Rows are points. Before rounding, the points of a table are all equally far from one centre. They may lie mostly on one side of it. Write the centre, to within rounding.
In the rows, 128 means zero.

Points:
[[124 125]
 [ 98 111]
 [153  98]
 [153  98]
 [152  91]
 [153  95]
 [152 100]
 [147  78]]
Centre: [123  96]

Points (12 x 9):
[[117 117 152  63  74 139 156 126  98]
 [131 121 123 116  74 171 154 128 164]
 [127 113 132 121 100 170 162  93 142]
 [114  82 138 108  90 118 148 119 113]
 [127 151 143 118 115 146 157  75 105]
 [125 109 133 113  61 151 158 126 103]
 [104 113 122 105 113 183 155 124  98]
 [136 114 147  84  99 165 183 147 144]
 [120 104 124  84 100 170 174 143 120]
 [140 110 152 107 110 188 154 102 118]
 [103 116 129 127 125 183 157 120 112]
 [150 122 129  77  55 139 112 148 108]]
Centre: [128 141 141 102 111 139 126 135 127]

Points (24 x 20):
[[ 89 145 108 136 137  92 109  94 143 159 122 117  69 156  96 120  99 109
   81 113]
 [133 136 115 139 133  85 143 104 122 182 113  94  80 162 110  92 123 170
   88 132]
 [111 158 145 161 104 107 116 120 146 137 110  85  86 146  73 112  96 138
  106 121]
 [149 138 123 139 163 120 118 105 147 128  91 109  79 170 105 101  94 169
  105 143]
 [140 143 129 113 139 105 127 122 144 148 111  75 119 114  80 124  96 141
   69 100]
 [ 98 131 134 122 115 143 131 108 115 105 117  95  54 161  94  91 127 127
   76 149]
 [137  86 122 145 134 111 120  99 130 154 139  93 125 160  98 110 123 133
   75 125]
 [110 158 117 142 137 106 135 104 136 100 124 100  95 168 105 110 125 163
   31 140]
 [123 147 146 154 140 148 110  85 140 139 128  99 115 189  90 143 109 153
   84 137]
 [110 158 123 150 116 110 119 105 119 128  86  88  59 173  86 134 124 153
   73 141]
 [130 126  99 140 129 114 132 110 141 166 145 133  90 169  86  97 113 152
   93 103]
 [123 149 135 136 140 127 113 120 107 133 112 113  62 183  57 138 115 144
  106 110]
 [132 174 116 154 167 118 121 116 143 133 138  98 104 176 109  99 122 159
  121 111]
 [131 150 122 148 130  72 126 104 109 150  92 121  98 169  62 129  89 142
   85 115]
 [138 143 105 149 154 156 129 114 109 125 117 111 101 193  85  99 127 159
  100 128]
 [131 133 142 136 146 106 102  94 154 102 114 111  73 179  75  89 125 117
   89 135]
 [136 159 135 108 157  99 117 110  98 121  72  93  73 165  80 119  93 148
   97 122]
 [104 140 111 106 150 135 116 142 121  89 119  82  98 180  93 130 137 142
   97 110]
 [104 139 138 135 141  97 127 151 116 143 129  78  91 181  69 108 113 115
   98 121]
 [120 155 119 150 164 120  74 117 113  91 125 124 102 180  87 111 118 126
   62 139]
 [ 93 140 147 141 134 124 130 113 134 140 114 107  80 157  96 109  79 149
   90  99]
 [123 154 130 142 105 110  95 115 154 137 134 103  80 180 104 101 127 137
   53 128]
 [155 159 115 110 114 129 122 109 152 162  83 125  94 183 111 114 118 132
   59 137]
 [134 135 124 139 166 146 117 120 142 117  94 119  94 194  86 110 111 141
   70 144]]
Centre: [117 152 134 114 136 109 119 115 118 134 117 129 115 138  99 119 138 139
  97 148]

Points, 31 rows:
[[ 87 135 171 105  90  99  83 102 149 110  83 173 123 142 172 135 129  99
  154 163 104 117 138 171]
 [108 133 184 148  91 134 101 120 136 146 116 128 141 127 142 157 133  99
  141 123 111 100 164 155]
 [115  93 155 115  82 112  75 157 147 130  73 163 118 138 152 143 132  98
  134 144 104 121 169 156]
 [114 143 162 120  93 127  82 129 153 154  79 185 166 124 150 146 148 105
  138 147 123 118 133 170]
 [144  99 170 142 128 131  89 125 145 120  86 159 131 138 170 151 116 113
  149 160  93 124 130 189]
 [102  92 173 146 112 119  85 144 118 125 100 160 130 131 133 181 129 127
  128 137 103 158 149 166]
 [107 100 160 129  93 134  96 135 148 144  75 188 126 126 162 200 105 114
  116 156 103 148 130 164]
 [109 104 185 145 122 105 138  98 134 125  69 170 128 142 155 190 111 165
  137 139 110 106 143 179]
 [142 113 155 139  68 114 106 115 164 112  80 183 148 130 150 154 160 109
  138 151 124 146 151 155]
 [ 97 110 184 143 129  91  98 129 162 139  89 141 137 168 162 148 140 141
  141 171 125 125 143 179]
 [118 121 183 135  82 113  66 143 130 128  90 144 138 129 153 163 125 139
  112 170 134 130 131 173]
 [100 139 151 153 109 102  88 135 168 142  64 157 123 167 164 146 112 126
  145 136 140 143 121 160]
 [106 106 161 124  82  94  97 128 161 138  68 188 143 129 152 144 141 104
  129 159  98 129 176 192]
 [108 109 184 143 116  94  86 160 141 117  84 165 134 136 155 159 107 132
  156 145 119 159 139 158]
 [106 122 168 124 129 117  99 139 127 111  90 180 121 131 161 178 127 116
  161 123 122 116 154 131]
 [ 99 138 170 154  80 116 103 120 146 131 122 152 152 118 148 148 129 139
  178 164 110 160 151 163]
 [109 130 175 142  87  96  87 158 153 132  80 172 131 126 157 145 135 132
  152 126 111 120 117 165]
 [ 88 103 162 122  77  97  96 143 146 110  82 189 145 152 155 129 124 102
  148 111 129 130 158 150]
 [111 139 157 123  99 100  81 121 133 175  84 165 150 128 122 179 149 120
  126 144 101 117 111 148]
 [123 114 170 121 121  82 107 121 187 149 101 163 145 118 185 150 125 105
  127 139  95 132 121 194]
 [109 100 186 148  90 118  88 124 131 101  62 171 121 117 142 161 112 131
  132 140 122 129 159 157]
 [106 127 157 158  89  90  73 141 164 122  73 148 135 137 168 133 113 140
  148 147 106 129 138 174]
 [125 134 165 149 111 104  94 153 162 113  95 161 131 138 176 143 146 105
  152 147 113 136 151 143]
 [ 99 135 173 129  88 128  93 113 146 151 115 172 151 114 159 127 120 140
  107  92 144 159 140 137]
 [107 139 176 126 119 110  83 155 144 148  97 149 118 156 153 181 118 128
  125 192 133 111 149 166]
 [ 99 130 202 150  88 108  96 134 172 124  82 175 137 126 142 167 120 111
  138 155 109 128 137 160]
 [144 116 164 156 108 123  84 142 128 169  88 192 139 110 149 163 100 145
  110 172 106 139 131 184]
 [ 99 124 158 139  83 106  92 131 161 111  77 165 136 115 180 144 145 123
  136 133 121 117 145 181]
 [111 119 172 126 116 107  99 122 180 139  72 138 103 147 139 156 139 136
   96 140 105 112 107 176]
 [ 94 141 159 152  83 124 111 144 113 112  83 169 141 143 164 132 140 126
  138 132  87 152 132 152]
 [ 98 121 162 146 103 124  89 116 147 118  84 177 130 139 151 182 129 138
  153 173 102 148 118 170]]
Centre: [118 120 139 118 103 102 133 115 140 138 115 167 131 137 138 134  97 132
 116 154 116 123 141 149]

Points (31 x 24):
[[122 121 132  77 111 113 110 146 109 177 121 109 190  80 140 139 118 142
  148 108 119  86 148 153]
 [ 89 142 137 123 121  90 102 125 121 167 135  99 157 101 141 135 139 188
  125  82 130  79 124 182]
 [135 115 137 108 124 108 120 147 138 157 112 114 175  84 169 169 126 156
  126  69 119 103 140 108]
 [103 101 140  77 111 120 107 135  97 166 126 111 173 118 156 178 118 155
  153  99 124 100 127 158]
 [127 107 146  85  85 107  98 147 120 139 144 119 171  91 144 151 131 143
  163  94 121 129 123 150]
 [110 131 134  97 104 115 112 115 130 165 102 144 116  94 122 178 152 149
  170 111 108  92 144 161]
 [ 84 112 140  69 138 101 102 121 140 166 144 119 169 107 130 121 109 149
  127  83 145  72 135 175]
 [108 113 150  95 101  98 118 116  98 162 126 107 183 120 132 114 141 190
  164 102 102  77 134 135]
 [104 104 154  98  92 111 121 113 127 163 110 101 169  83 151 155 140 175
  125  89 118 114 151 120]
 [ 85 101 123  79 135 121 119  92  87 153 149  91 175  96 154 153 107 128
  142  92 111  72 150 150]
 [110  86 162 121 101 112 131 113  90 164 126 116 162 128 143 137  88 175
  146  81 116 133 146 147]
 [106 133 140  90 110 117  84 138 148 143 135 108 159  87 161 135  95 157
  171  99 144  75 144 140]
 [112 124 152 111 111  87  99 120  92 151 171 100 169 110 139 146 117 160
  159  58 126 109 128 149]
 [122 110 145  97 110 106  72 121  96 179 151 140 181 127 138 140 134 157
  153  78 122  88 110 161]
 [ 86 101 150  84 127 132 104 115  98 163 148 101 158 100 122 137  65 171
  170  78 152  95 112 129]
 [112 129 117 111 103 107  96  98 143 149 180 107 182 114 136 101 122 172
  141  56 122  70 147 116]
 [ 97 112 149  96 107  84 102 131  98 158 113 126 181 115 137 134 120 157
  132  99 158 105 118 146]
 [ 91 108 167  88 111 118 131 113 105 112 128 141 181 107 160 126 126 148
  153  86 111 112 125 152]
 [102 112 137 103 118 102  98 115 127 134 139 122 202 105 168 135 126 173
  136  86 123  95 142 162]
 [107 126  97  94 107  94  86  97 100 141 127 140 169 105 152 121 151 169
  178  92 121  76 129 124]
 [121 105 162  78  95 101 131 126 105 129 144 119 184 114 142 133 125 175
  139 123 144  94 150 132]
 [123  96 115 111 132  76 108 107 138 170 118  85 187 104 140 150 127 138
  137  98 129 133 114 156]
 [105 145 130  89 131  99  88 135  88 137 143 122 154  82 160  96 132 159
  151  77 128  64 134 142]
 [147 144 124  91 120 106 155 156 107 141 141  95 181  86 142 137 124 160
  131  86 125  86 162 121]
 [106 118 137  81 120  88 118  84 136 167 183 110 187 104 131 141 123 168
  137  74 128 100 127 104]
 [ 65 107 109 107  96  94 132 123 134 164 125  96 160  88 120 133 127 144
  155 112 147  79 123 149]
 [103 106 124  97  93 106 130 117 115 173 152  96 178 102 157 155 114 142
  168  69 122  81 135 144]
 [104 119 127  99 108 118  84 106  78 165 150 106 161 100 124 141  85 147
  152  61 127 105 135 174]
 [102 133 149  87 142 105 126 123 110 154 144 117 196  95 138 142 118 131
  150 103  91  81 123 173]
 [106 129 168  64 103 105 116 135 113 120 109 117 148  95 151 126 136 177
  142  98 110 107 118 138]
 [ 97  96 103 104 124 122 111 148 109 157 135  93 176 127 141 136 133 104
  163  78 151  98 124 118]]
Centre: [135 116 118 117 135 142 124 103 122 145 142 119 132 108 125 124 120 153
 131 103 124  96 113 133]

Points:
[[137 134 143 125  93 154  76 126 104 127 128 152 144 127 115 120  98 158
  199  69 125 110 149 137]
 [111 132 151 131  99 133  73 121 136 101 121  94 155 120  91 149  80 133
  198 111 133  88 145 104]
 [107 147 133 103  71 127  76 130 131  89 122 133 140 136 105 158 116 154
  179  68 111 128 142 117]
 [150 126 166 107  98 169  92 122 159 114 139 125 163 129  99 105  90 137
  167  71 119  90  98 105]
 [125 157 147 108  99 151 100 129 168 114 101 124 134 132  85  92  83 159
  173  81 135 100 121 144]
 [130 143 105 144  84 116 123 123 155  85  85 154 153 141 140 122  85 155
  151 110 127  98 141 142]
 [102 148 136 128 103 129  70 126 132  93  96 126 164 118  99 172  99 158
  181 102 134  62 133 134]
 [131 165 155 138  82 123  64 113 172 109 125 135 141 145  87 150  97 156
  161  91 138 115 134 148]
 [123 168 108 134  69 152  75 103 133  97  96 104 147 120 125 131 115 153
  173  95  92 115 142 141]
 [142 108 142 124  67 148  68 122 135  92  86 106 138  94 112 153 133 139
  167  69 127 126 154 137]
 [126 136 132 112  97 132  62 134 151 117 112 130 161 141 108 125  85 149
  185  86 124  93 169 150]
 [116 156 134 146  70 141  89 152 108 110 119 126 148 120 139 143 101 140
  176 109 123 115 148 126]
 [139 140 157 132  69 143  83 135 124  92 107 153 145 119  98 125 125 141
  195  68 128 111 143 129]
 [101 148 161 128 111 148  86  98 125  95 107 138 166 149  86 147 106 167
  176  71 134  89 123 101]
 [140 156 129 138 110 129 120 159 137 128 121 134 125 129 133 159  96 144
  179  58 125  83 143 135]
 [108 139 141 120  78 144  73 115 138 107 126 118 156 144 108 115  84 155
  199  85 111  99 138 117]
 [111 159 144 126 101 130  74 108 139 112 131 137 136 149 104 147  71 150
  155 103 117 104 175 136]
 [109 147 132 151 112 122  78 124 132  93  95 125 158 150 112 111  95 115
  182  77  89 108 147 126]
 [138 161 134 110  76 147  94 118 156 133 105 128 165 144 105 137 101 126
  197  94 157  87 144 128]
 [106 113  84 103  86 150  68 110 144 140 134 110 171 132 112 145  96 142
  167  89 109 132 109 117]
 [140 135 152 138  75 140  73 125 141 106 140 141 146 137 136 176 120 181
  147 100 152 101 136 145]
 [119 144 145 125  78 151  85 155 138  79  93 137 148 150 112 153 101 128
  187 101 122  95 138 150]
 [110 138 129 124  90 109  67 117 153 119  75 123 167 154 102 136 110 148
  211  93 123 118 117 136]
 [123 115 116 136  86 145 108 136 156 105 107 136 134 126 131 127 115 176
  167  64 142 105 169 124]
 [116 139 138 132 101 158  93 140 143 112 131 161 155 138 136 163  97 128
  172  84 153  94 156 143]
 [150 154 117 115 101 113  74 129 120  94 126 130 120 104 104 175 102 178
  176  84 125  89 128 130]
 [119 143 147 107  86 118  94 118 143  81  98 134 148 150 112 122  79 154
  184  78 141 107 146 143]
 [134 140 117 105  62 135 100 112 147 128 111 125 160 111  90 163  91 157
  176  86 152  90 155 144]
 [128 138 124 149  74 178 104 111 118 139 145 153 167 131 135 175 111 142
  165 107 100 120 123 148]]
Centre: [133 114 136 122 116 129 110 104 135 123 113 124 136 129 108 140 128 134
 151 109 116 104 117 138]

Points:
[[110 118 136 125  67 162 130 147 167 152 133 124 107 153 109 100 133 144
  131 153 156 154 173  87]
 [ 78  98 114 129  87 142 147 144 118 107 113 136  94 135 108 138 125 164
  138 151 182 157 149  83]
 [ 71  95 112 127  89 134 111 150 126 137 137 115 117 138 111 153 124 134
  127 144 157 127 177  86]
 [ 93 129  88 116 113 102 140 151 113  96 155 133 113 140 117 138 104 139
  166 143 172 131 180  55]
 [104 124  98  99  82 117 142 135 141  67 125 112 114 112 125 122 164 125
  147 129 194 160 161 108]
 [ 99 136 119  99 128 147 164 145  97  94 133 140 111 128 136 134 130 140
  178 140 145 148 186  53]
 [ 99 123 152  94  94 144 132 135 140  72 129 112 132 154 123  97 124 136
  123 143 194 168 181  76]
 [106 138 118 127  92 137 128 154 116  87 139 124 140 133 135 165 135 166
  131 160 165 165 147  61]
 [ 86 127 111 138 122 134 114 135 106 112 152 155 103 135 140 126 121 117
  146 134 148 148 225  52]
 [110 136 132 117 158 113  95 111  92  85 111 132  99 144 133 122 117 127
  149 147 162 143 182  67]
 [ 83 128  94 123 109 133 122 163  99 107 160 130 102 125 108 151 140 163
  131 135 133 133 191  66]
 [ 90 125 129 105  90 144 110 122 114 117 116 138  72 148 105 160 147 124
  124 135 159 144 168  71]
 [ 86 107 100 137 105 179 136 140 110 144 125 123 121 123 111 133 120 118
  121 133 169 125 186  78]
 [ 78 118  97  89 103 159 151 150 118 112 108 129 140 168 132 148 137 144
  148 147 161 124 186  93]
 [ 99 145  96  99 148 135 132 157 129  81 138 123 140 180 129 157 142 101
  145 132 167 158 184  60]
 [130 112 103 132  97 138 116 131 115 116 114 128 124 132 102 144 143 151
  141 116 178  94 188  78]
 [ 99 120 107 116 116 127 147 181 133 132 102 120 110 145 114 127 141 142
  121 122 169 115 166  74]
 [101 120 125 136 140 146 157 138  96 107 136 159 112 133 111 120 138 178
  183 142 140 131 180  60]
 [ 96  99  88 125  98 151 122 158  92 147 126 132 110 118 120 111 135 133
  124 151 168 139 164  60]
 [121  96 107 117 102 155 136 141 117 114 131 116  89 135 136 126 112 128
  130 154 178 141 205  64]
 [ 76 120 100 104  87 133 125 105 104  82 123 119 114 160 107 126 113 149
  154 143 162 127 193  82]
 [113 125 117  99 108 126 126 155 132 113 159 120 133 128 145 119 128 124
  131 160 205 150 211  80]
 [ 96 126 121 119 108 168 149 145 153  94 122 148 121 179 123 147 120 160
  155 116 140 127 205  91]
 [ 96 123 122 150  76 125 121 130 126  80 135 140 136 121 116 121 106 118
  132 108 136 157 178  63]
 [ 91 136  72 128  74 103 147 153  98  89 138 144 123 161 115 135 107 144
  134 153 154 128 170  89]
 [104 128 104 136  96 152 150 143 117 113 120 154 103 153 129 154 108 119
  146 168 161 118 193  71]
 [ 82 155 122 116 149 132 142 139 135  75 118 132 107 163 119 139 106 123
  136 185 138 164 156 104]
 [ 91 105 125 156 104 123 122 171 111 116 133 131 109 197 107  94  92 110
  157 118 174 142 173  79]
 [ 80 121  93 139  92 130 130 129 113  93 130 122 148 157 126 119 103 144
  170 175 193 155 160  84]]
Centre: [118 131 114 132 121 144 126 134 116 104 156 139 118 160 125 109 146 128
 141 131 156 147 155 111]

Points (30 x 24):
[[125  72 151 143 175 170 140 109 176  93 177 134 135  93 121 131 160 128
  102 121 125 108 105 110]
 [149  79 125 146 148 163 135 115 146  84 171  97 145 126 128 155 155 132
   84 105 111 100 103 105]
 [121  72  94 147 153 164 134  97 157 137 162 128 129 122 130 174 143 131
  116 159 116  69 138 112]
 [110  71 136 143 190 155 134 102 164 111 184 127 114 131 122 157 155 120
   83 129 109 105 109  90]
 [132  69 100 105 144 156 139 124 151 117 188 117 130 124 129 159 155 129
   87 145 106  84 126 106]
 [136  84 125 109 159 161 137 119 154  89 163 111 132 132  97 165 127 111
  100 163 136  96 105 104]
 [117  96 106  97 152 176 144 136 177 105 170 122 129 125 118 146 165  94
   98 154 111  87 133  99]
 [135  60 110 125 162 183 159 143 147  91 166 138 136 137 112 143 154 112
  101 154 117 123 115 110]
 [115  74 122 122 192 172 147 132 162 104 183 125 138 122 126 166 156 103
   92 148 133 106 125 117]
 [116  79 114 127 170 181 143  96 147  71 164 148 132 135 122 160 158 129
  102 147 105  89 110  98]
 [117  88 117 115 165 179 131 127 161  92 154 106 138 117 130 121 126 124
   88 155 124 102  94 113]
 [121  57 108 115 181 165 164 115 166  83 162 142 132 114 119 165 179 118
   94 123 113  96 111 116]
 [127  86 100 145 174 175 130 100 169 122 185 156 118 106 107 159 145 113
  109 149 116 103 128 106]
 [131  73 126 133 174 173 149 121 173  87 156 127 126 110 127 158 156 140
   83 154 111 107 115 141]
 [100  93  98 115 181 157 159 130 150  91 169 129 144 112 111 138 141 101
   88 129 114 102 118 123]
 [115  74 110 129 174 172 156 107 150 107 161 134 153 137 117 138 156 124
   91 150  90 111 119  77]
 [131  76 110 103 154 181 138  93 166 104 170 117 123 147 121 136 160 129
   85 115  93  91 122 132]
 [121  85 137 103 160 185 141 111 153 119 179 103 122 107 133 157 162 137
   97 121 120  80 126 113]
 [123 108 114 137 185 170 149 107 167 108 151 120  95 135 116 160 162 108
   83 135  91  81 136  99]
 [127  53 137 120 165 157 147 115 164 114 180 141 143 120 118 154 130 113
  108 136 114  95 121 107]
 [125  84 117 127 143 186 138 101 169 125 192 115 128 120 130 152 167 117
   85 135 109  99 110 125]
 [114  75 136 116 184 165 136 114 165  88 168 116 152 122 105 171 157 147
  104 121 127 106 133 120]
 [141  82 114 123 189 151 151 116 165  98 162  99 121 109 119 150 163 126
   81 124 117  83 147  93]
 [112 107  98 120 167 154 147 134 182  81 166 121 141 124 130 141 160 132
   91 158 114  86 125  99]
 [116  74 145 125 155 177 171 118 156 127 171 124 124 142 116 162 154 133
  105 142 117  91 102 120]
 [157  64 106 128 157 189 141 114 128  98 153 129 134 126 131 124 137 111
   91 145 119  85 101 111]
 [116  80 128 126 194 167 145 134 159 110 174 127 124 127 112 132 143 158
  117 153 109 110 130  99]
 [126  75 117 111 173 186 145 113 170 108 168 123 130 114 104 160 150 134
  107 123  89 102 114 116]
 [107  97 122 134 176 152 155 120 157  93 181 135 122 118  98 153 159 148
   94 137 102 104 129 112]
 [124  57 125 111 177 160 162 109 155  86 173 133 125 128 111 150 151 130
  116 136 106  85 103 116]]
Centre: [135 104 116 121 162 135 124 108 143 122 128 133 125 132 138 140 176 117
 127 128 130 121 115 117]

Points, 31 rows:
[[130 170 142  95 155 153 156  86 149 104 111  94 123 123  65 138 141 143
  149 145 155 176  96 147]
 [175 137 122 104 125 152 148 112 147 114 118 109 156 141  57 159 134 131
  116 151 122 164  72 164]
 [150 186 116  61 176 147 161 104 116 136 102 133 127 122  75 154 121 160
  125 166 147 137 103 153]
 [151 163  95  96 142 146 175  99 129 110 132 145 127  83  73 169 128 162
  123 162 134 154 101 172]
 [136 178 125 109 134 147 142 111 119 143 125 105 126 141  85 164 155 157
  132 154 105 133  96 149]
 [179 140 125 107 155 137 128  93 141 131 127 109 128 116  88 138 142 153
  115 155 165 154  77 165]
 [160 164 136  88 144 137 148 117 106 114 144 119 122 120  50 156 117 152
  128 140 133 143 119 176]
 [148 185 123  98 153 177 165 111 116 112 122  97 108 131  77 150 131 126
  113 137 141 155  98 166]
 [144 164 132 117 166 137 173 111 127 113 132 125 116  96 101 138 111 137
  147 158 114 139  98 135]
 [156 170  81  90 161 161 132 101 117 136 132 109 133 119  79 150  95 158
  106 156 137 130  87 152]
 [169 179 110  97 146 146 174  98 142 154 108 111 148 156  88 159 137 148
  110 167 127 144  87 142]
 [141 167 115  81 155 145 147  98 108  95 102 129 150 153  51 158 105 131
  114 116 121 186  98 149]
 [154 174 125  72 131 153 183 111 134 119 145 140 127 113  88 184 110 161
  158 119 156 143  98 160]
 [162 172 121 110 162 160 150 113 139 142 143 120 139 118  71 149 103 150
  104 145 143 178 122 162]
 [181 153 122  74 147 162 179 124 133 147 119 126 155 106  72 155 128 135
  107 121 170 167  92 141]
 [176 174 133  87 155 158 136  96 128 112 117 134 118 127  55 159 132 124
  103 143 146 143  99 159]
 [167 182 101 113 145 149 153  88 143 139  83 135 141 133  68 169 121 132
  115 123 183 143 105 172]
 [151 164 135 113 169 161 142 138 131 142 105 150 133 107  75 142 102 147
  129 154 121 142  81 147]
 [176 191 104  90 130 149 141  77 130 145  93 113 155 115  67 154 122 169
  106 139 144 159 116 141]
 [156 179 129  89 147 143 149 111 131 135 127 121  94 117  82 149 151 126
  119 172 140 141 113 145]
 [158 179 121  80 133 141 160 128 126 105 125 129 125 137  77 164  94 121
  135 145 126 112 100 176]
 [159 164 118  97 158 143 122 121 132 117 135 112 142 122  70 179 119 125
  112 162 137 146 105 145]
 [171 191 115 107 124 150 166  98 133 117 132 124 151 122  98 168 138 147
  112 151 142 181 108 154]
 [166 171 114  72 137 172 153  99 129 116 122 120 110 136  68 160 138 128
  131 163 147 111 101 152]
 [186 180  86  82 127 177 150 109 128 107 103 119 126 128  68 165 108 166
  124 137 122 142 109 151]
 [121 161 155 100 142 190 120 104 137 119  80 102 135 108  60 155 116 145
  115 145 140 135 109 159]
 [164 164 127  81 156 169 146 120 113 137 149 120 128 130  69 155 131 141
  103 148 142 135 110 163]
 [165 159 108  78 116 132 151 114 126 105 131 130 171 146  86 165 140 135
  101 136 182 150  91 171]
 [181 162 132 103 150 163 129  74 132 122 134 115 107 132  95 177 121 152
  105 145 127 154 119 143]
 [160 163 146 124 141 146 177 100 138 137 136 121 125 136  99 162 137 147
  129 156 137 139  86 179]
 [167 176 139 104 127 149 164 134 122 125 118 122 168 133  83 148 121 125
  111 155 155 161  96 173]]
Centre: [128 132 116  94 120 142 158 105 135 122 100 132 126 133  95 145 109 152
 112 130 147 145 110 137]
